Rows are points. The window is the flat piece filled in between its corners: a triangle in 3 columns, a solid with four corners in 4, and so on. A path goes straight from each point to the next, and from the last back to the first. List the points from which the path goes on through the window.

Window:
11, -39, -2, -40
32, -16, 29, -37
2, -43, -36, 55
16, 31, 5, -24
Path:
(1): 1, 0, 14, -21
(2): -24, -6, 19, -14
(3): 62, 31, -24, 13
(4): 54, 8, 5, -29
(5): 2, -44, 30, -34
(6): -4, -50, -11, 15
(7): 27, -17, -37, 17
(8): 31, 17, 3, -29
Through the window after points: 4, 6, 8

Window, 8 rows:
-19, 69, 49, -77, 19, -3, 9, 3
-39, -10, -6, -43, 10, 38, 59, -9
-29, 22, -9, 55, -9, -14, 11, -21
-11, 10, 37, -31, 24, 10, 9, 40
-9, 12, 10, 27, -76, -52, -9, 4
40, -25, 54, 21, 9, -16, -4, -23
32, 4, -25, 19, -17, 34, 23, 5
-40, -14, -2, -81, 16, 66, -4, 0
Path:
(1): -18, -7, 4, -18, -5, -19, 2, 5
(2): -14, 20, 0, -31, 0, -16, 15, 25
(3): -43, 23, 58, -28, -9, 65, -5, 1
(4): 19, 5, 65, 8, 12, 45, 6, -10
(5): -23, 5, -1, -44, 23, 11, 10, -8
(6): 2, -1, -7, -8, -11, -5, 0, -9
(7): -30, -9, 66, -28, -3, 48, 8, -17
(8): -33, 35, 51, -15, -32, 49, 20, 13
(9): 22, 21, -12, -26, 12, -7, 11, -3
(10): -1, 0, 9, -3, -41, -56, -8, 4
(11): -18, 26, 15, 32, -68, -11, 2, 4
(12): -22, -1, 32, 25, -20, 64, 42, 14
(13): -24, 5, -16, -22, 7, -1, 26, -16
(14): -5, 2, 7, -32, 32, -36, 11, 9
(15): -26, 14, 32, 4, -22, 23, 1, -10
(16): -16, 25, 50, 7, -26, 56, 20, -29
Through the window after points: 8, 10, 12
